Each point is reached from the start by the listed moves, each made once or not at all, plus a little noise. Say if it took an odd or an even number of moves. Then give how often each move was made.
(in the rows, 128 means zero)

Moves:
(1): [114 110 157 119 103]
(2): [150 178 196 153 132]
(3): [ 95 165 110 117  74]
Start: [103 114 156 121 114]
Points:
[ 69 152 139 111  60] -> odd (0, 0, 1)
[ 90  97 186 112  87] -> odd (1, 0, 0)
[125 162 226 144 117] -> odd (0, 1, 0)

Moves:
(1): [113 147 143 140  81 118 125 144  99 116]
(2): [167 182 140 149 150 114 133 116 138 138]
(3): [123 119 151 110 138 146 167  73 136 183]
(4): [172 130 130 172 161 114 160 127 103 108]
(5): [152 106 101 101 121 170 132 153 203 159]
(6): [ 79 111 133 161 136 130 140 166 131 149]
(7): [126  80 176 150 106 145 114 136 157 132]
(8): [149 157 152 113 153 154  99 131 105  91]
Start: [125 118 116 109 146 144 155 109 124 110]
Points:
[ 99  79 204 127  92 172 182  78 137 165] -> odd (1, 0, 1, 0, 0, 0, 1, 0)
[111 142 157 146 191 150 213  81 146 201] -> odd (0, 1, 1, 0, 0, 1, 0, 0)
[ 81  44 178 129  92 215 197 140 210 212] -> odd (1, 0, 1, 0, 1, 1, 1, 0)
[146  92 181 187 108 138 169 128 100  84] -> odd (1, 0, 0, 1, 0, 0, 1, 0)
[122 104 165 169  98 177 163 177 220 166] -> odd (1, 1, 0, 0, 1, 1, 1, 0)
[126  90 131 149 140 186 244 131 158 190] -> odd (1, 0, 1, 1, 1, 1, 0, 0)

Moves:
(1): [118 148 131 133 117 120 126 143 112 124 128 130 139 129 146 156]
(2): [128 137 122 137 124 133 138 128 152 131 122 122 139 114 143 127]
(3): [123 125 117 149 136 132 144 148 107 129 121 125 141 127  90 139]
(4): [119 158 148 169 146  93 109 134 122  91 119  93 112 122 164 125]
(5): [151 122 129 119 137 122 130 133 139 129 124 145 138 152 118 111]
(6): [133 126 116 140 140 143 120 136 131 139 123 134 119 110 140 128]
(7): [103 121 125 151 140 115 130 140 112 130 159 124 141 148 150 108]
(8): [ 96 140 128 121 119 112 115 125 117 132  98 121 153  88 153 120]
(9): [125 138 152 110 111 134 129 153 151 155 100 110 103 105 116 113]
(10): [151 137 138 140 128 137 102 120 125 137 142 156 146 155 114 123]
(11): [129 113 154 127 135 132 139 134 130 111 128 130 123 107 120 126]
(12): [127 157 135 110 112 124 153 122 110 115 117 133 109  81 144 116]
(13): [105 133 137 131 107 138 156 119 138 114  90 141 126 117 131 116]
(14): [127 129 125 123 142 161  91 140 121 109 159 142 157 138 119 127]
Start: [146 120 127 138 161 105 160  99 121 123 140  94 126 153 136 149]
Points:
[105 178 151 195 180  79 181 128  93  74  73  56 125   7 195 135] -> odd (0, 1, 1, 1, 0, 1, 0, 1, 0, 0, 1, 1, 0, 0)
[141 132 155 152 171 140 101 141 118 142 188 113 162 187 122 105] -> even (0, 0, 0, 0, 0, 0, 1, 0, 1, 1, 0, 0, 0, 1)
[136 187 143 165 175 105 141 111 113  57 147  72 129  97 193 133] -> even (0, 1, 0, 1, 0, 0, 0, 0, 0, 0, 0, 1, 0, 1)
[134 170 161 164 171 113 115 142 155  98 130  49 125 119 164 130] -> even (0, 1, 0, 1, 0, 0, 0, 0, 1, 0, 0, 0, 0, 1)

Moves:
(1): [134 135 122 120 146 124 124 115 141 131 119 146 135 120 148 133 125 123
 118 132 123 108 129 125 118 122 120]
(2): [131 129 152 135 132 132 112 121 107 134 107 132 119 140 123 131 136 116
 129 133 129 111 138 135 132 113 120]
(3): [125 140 122 109 132 128 120 149 125 134 144 148 107 137 135 130 136 142
 117 135 149 121 156 141 115 138 135]
(4): [144 113 147 129 147 131 113 127 143 125 125 114 121 134 129 139 142 127
 126 133 134 141 140 122 121 128 135]
(5): [118 131 117 150 143 134 132 121 124 144 140 112 122 151 146 127 126 138
 129 128 133 109 135 128 145 137 104]
(6): [145 122 111 108 119 141 145 124 141 112 155 127 138 123 133 141 131 118
 125 122 133 142 117 140 117 130 154]
(7): [128 156 128 120 139 119 124 134 133 106 122 137 142 120 127 130 127 152
 130 126 129 138 138 108 141 136 120]
(8): [125 126 141 124 136 140 123 136 113 137 108 133 149 140 130 133 136 163
 135 110 131 103 130 121 109 142 130]
(9): [135 129 122 142 140 133 134 139 106 126 130 123 124 128 154 133 133 118
 133 145 129 136 121 128 108 124 122]
(10): [148 133 128 130 121 117 139 126 137 114 118 133 134 121 135 122 131 126
 122 127 103 123 130 129 115 120 132]
(11): [149 129 117 151  91 154 118 117 147 137 138 136 123 129 153 102 123 121
 123 135 151 122 119 130 146 113 151]
(12): [124 134 130 126 125 128 127 125 141 143 127 140 117 135 131 135 128 111
 120 140 130 124 120 135 127 127 134]
(13): [122 127 141 135 126 123 130 145 140 128 128 159 129 106 118 131 113 127
 134 128 131 114 152 141 116 137 122]
(14): [129 112  95 115 141 142 139 128 137 120 142 129 149 142 111 117 138 126
 121 130 130 126 139 137 120 142 134]
(15): [110 131 133 104 112 102 123 134 135 123 143 167 129 132 123 138 140 117
 119 121 154 128 111 107 126 131 130]
(16): [152 127 117 125 128 135 138 126 132 123 121 133 129 153 128 128 115 126
 115 134 137 117 154 139 119 146 132]
(17): [132 139 129 120 137 137 122 120 144 129 132 117 137 125 123 133 133 145
 136 131 126 117 145 119 111 128 134]
(18): [149 140 121 138 108 119 134 123 113 136 121 125 132 136 141 117 123 134
 140 130 126 143 147 137 129 124 142]
(19): [122 141 113 124 115 118 120 118 135 129 121 132 120 141 119 129 122 133
 126 120 118 124 126 141 125 128 131]
(20): [121 123 162 129 119 118 106 108 145 136 138 134 126 125 122 107 151 135
 132 144 138 123 127 147 123 132 135]
(21): [126 132 129 122 132 119 133 120 140 128 122 131 144 127 118 117 125 123
 121 135 142 122 120 153 130 134 113]
(22): [130 130 116 141 116 109 116 107 130 109 126 105 115 148 133 137 131 114
 119 118 134 115 138 129 133 135 154]
(23): [126 138 129 113 138 130 133 125 135 132 110 112 140 130 106 137 127 119
 113 114 103 153 153 129 116 129 123]
(24): [111 134 105 106 117 133 133 124 153 110 130 139 111 127 151 160 154 119
 124 111 128 135  99 114 122 132 130]
Start: [129 102 118 123 117 145 133 132 135 139 142 124 137 131 138 130 122 123
 123 131 135 130 127 127 123 124 129]
Points:
[169 153  39  87  75 154 142  89 209 112 166 212 152 175 223 149 170  88
  88 128 168 101 115 117 119 112 166] -> even (1, 1, 0, 0, 1, 1, 1, 0, 0, 1, 1, 1, 0, 1, 1, 0, 0, 1, 0, 0, 0, 0, 0, 1)
[181 136 144 126  84  74 110  65 153 134 106 187 134 190 186 123 153  59
  84 187 175  71 153 183  78 124 154] -> odd (1, 1, 0, 0, 0, 0, 0, 0, 1, 1, 0, 1, 0, 0, 1, 1, 0, 1, 0, 1, 1, 1, 0, 0)
[184 140  92 142  51 146  88  70 211 152 138 141  80 249 230 129 171 149
  88 138 182  70 189 178  85 164 211] -> odd (0, 0, 1, 1, 1, 0, 0, 1, 0, 1, 1, 1, 0, 0, 0, 1, 0, 1, 1, 1, 0, 1, 0, 1)
[166 132  73 123  28 156 112  96 184 128 195 148  78 166 236 142 179  83
 101 158 201 140 120 177  87 128 235] -> odd (0, 0, 1, 0, 0, 1, 0, 0, 1, 0, 1, 1, 0, 0, 0, 0, 0, 1, 0, 1, 0, 1, 0, 1)
[125 116  44  62 130 144 158 129 177  96 174 173 128 212 152 191 166  60
  61 122 203  91 198 184  61 189 139] -> odd (0, 1, 1, 0, 1, 1, 0, 0, 1, 0, 0, 0, 1, 1, 1, 1, 0, 0, 0, 0, 1, 1, 1, 1)
[162 136  85 129 131 125 151  81 181 120 118  70 159 188 131 136 115 119
  81 125 118  89 205 161  94 158 122] -> odd (0, 0, 0, 0, 1, 0, 0, 0, 0, 1, 0, 0, 0, 0, 0, 1, 1, 0, 0, 0, 1, 1, 1, 0)

Moves:
(1): [124 124 132 130 120 122 134 124 131 127 127 127 133 133 119 128 123 142
 131 134 117 129 129 137 128]
(2): [138 128 117 126 121 116 140 124 129 126 112 134 131 129 127 120 133 123
 123 133 131 114 136 127 124]
(3): [131 134 125 128 141 136 138 125 122 143 121 129 107 131 138 113 140 146
 124 131 133 132 125 118 138]
(4): [138 134 120 129 136 127 121 118 128 129 121 127 131 137 131 107 112 117
 127 114 119 110 105 115 116]
(5): [125 125 130 130 128 132 127 121 102 132 130 127 118 153 128 111 128 138
 125 135 132 132 129 127 113]
(6): [123 150 108 141 125 134 132 136 153 135 138 128 113 143 155 119 116 131
 127 139 132 135 120 139 127]
(7): [138 120 126 120 124 145 119 128 130 114 125 133 138 142 149 126 136 126
 127 120 129 108 136 124 113]
(8): [133 109 117 135 125 120 115 138 144 127 125 132 126 127 120 127 143 141
 142 124 134 139 135 119 122]
(9): [143 141 120 128 128 117 120 133 112 129 145 124 122 132 119 122 128 113
 118 138 123  98 126 117 137]
(10): [131 125 120 122 123 127 128 135 136 125 127 134 135 138 129 119 114 127
 141 131 132 130 138 119 119]
(11): [128 133 121 107 118 121 157 125 130 125 142 133 122 124 138 160 139 119
 120 131 125 111 135 144 123]
(12): [107 137 140 115 116 126 151 116 147 115 106 139 134 144 155 126 133 138
 132 118 142 157 112 134 115]
(13): [134 126 125 135 117 138 109 120 132 128 126 144 132 131 121 140 146 118
 132 128 138 128 133 130 119]
(14): [130 117 127 124 123 130 129 125 120 121 122 125 127 124 142 146 122 134
 129 120 127 127 125 138 139]
(15): [127 114 127 120 132 139 137 143 127 130 133 100 146 151 128 122 116 138
 137 126 122 135 127 133 149]
(16): [139 121 123 129 135 129 113 130 137 128 134 131 120 121 128 122 144 125
 140 113 122 125 135 134 134]
(17): [125 131 135 116 111 135 123 115 114 123 130 136 118 131 123 122 135 128
 127 136 129 119 121 131 109]
(18): [124 124 126 127 123 104 118 104 139 121 113 145 115 135 123 110 138 127
 125 137 142 115 118 123 119]
(19): [130 119 129 134 118 129 139 113 116 125 129 128 125 130 127 124 129 130
 135 129 131 134 134 131 129]
(20): [129 134 106 124 135 138 124 140 133 117 145 120 129 138 133 131 126 126
 130 132 125 120 132 130 124]
(21): [119 121 122 119 108 119 142 121 121 138 122 145 151 118 142 136 122 130
 132 136 140 135 132 126 132]
(22): [110 125 128 122 120 128 131 135 133 127 128 121 140 139 115 130 112 131
 125 128 123 133 136 119 119]
(23): [113 115 121 104 130 131 149 137 103 116 128 139 124 145 137 130 125 129
 130 120 128 104 129 123 106]
(24): [126 108 131 123 132 127 130 134 131 115 148 127 115 143 124 124 132 145
 119 119 105 136 122 147 133]
Start: [130 122 140 124 129 145 113 131 134 125 124 130 141 126 129 131 126 121
 134 114 130 126 144 151 129]
Points:
[ 93  92  86  68  56 129 178 128 103 118 122 172 131 179 178 150 122 143
 135 140 149  96 164 166  63] -> even (0, 1, 0, 0, 1, 1, 0, 1, 0, 0, 1, 0, 0, 1, 0, 0, 1, 0, 0, 0, 1, 1, 1, 0)
[104  86 142  45  73 168 191 110 119 103 128 148 148 224 193 107 135 188
 145 124 128 142 143 182  93] -> odd (1, 0, 1, 0, 1, 0, 1, 0, 0, 1, 1, 1, 0, 0, 1, 0, 1, 0, 0, 0, 1, 0, 0, 1)
[125  60 119  46  84 165 159 141  73  80 188 129 134 244 128 107 121 146
 147 113  83  53 176 171  76] -> odd (1, 0, 0, 0, 1, 0, 1, 0, 1, 1, 1, 0, 0, 0, 1, 1, 1, 0, 1, 0, 0, 1, 1, 1)
[138  88  69  93  65 156 110  69 104  90 105 198 130 214 197  84 140 126
 152 118 153  35 138 164  39] -> odd (1, 1, 0, 1, 1, 1, 1, 0, 0, 0, 0, 0, 1, 1, 0, 1, 1, 1, 1, 1, 1, 0, 1, 0)
[126 122  65  77 101 133 169  98 149  75 120 166  94 221 221 107 143 150
 143 108 141  55 113 152  72] -> even (1, 0, 1, 1, 0, 1, 1, 1, 1, 0, 1, 1, 0, 1, 0, 0, 0, 1, 1, 1, 0, 0, 1, 0)
[132  59 148 117 103 138 114  85 107  83 122 146 111 192 147 102 135 167
 134 112 116 110 139 179 107] -> odd (1, 0, 0, 0, 1, 0, 1, 0, 0, 0, 0, 0, 0, 1, 0, 0, 0, 1, 1, 0, 0, 0, 0, 1)
[113  90 112  49  70 138 158  74  89  92 109 163 113 249 155  88 132 146
 156 108 138  69 124 152  66] -> odd (1, 0, 1, 1, 1, 0, 0, 0, 1, 1, 1, 1, 1, 1, 1, 1, 1, 1, 1, 0, 0, 1, 1, 0)
[133 164  96 106 105 147 126 112 140 129 104 152 105 216 169  34 111 132
 135 122 138 103 122 124  72] -> odd (0, 1, 1, 1, 1, 1, 0, 0, 1, 1, 0, 1, 0, 0, 0, 1, 1, 0, 0, 0, 0, 1, 0, 0)
[127  77 110  58  91 146 115 133 103  86 150 162 161 196 136  88 100 127
 145  96  87  43 144 137  65] -> odd (1, 0, 0, 1, 0, 0, 1, 0, 1, 1, 0, 0, 0, 0, 0, 1, 1, 0, 0, 0, 1, 1, 1, 1)
[165 107  63 114  89 165  95 115 112 119 142 156 115 206 195  63 121 154
 174 122 135  79 147 134  86] -> odd (1, 0, 1, 1, 1, 1, 1, 1, 1, 1, 0, 0, 0, 1, 0, 1, 1, 0, 1, 1, 1, 0, 0, 0)
[ 96  67 109  58  57 156 181 117 120  80 120 165 179 219 156 113 123 158
 166 118 131 128 156 181  79] -> even (1, 1, 0, 0, 0, 0, 0, 0, 0, 1, 0, 1, 1, 0, 1, 0, 1, 0, 1, 1, 1, 0, 1, 1)
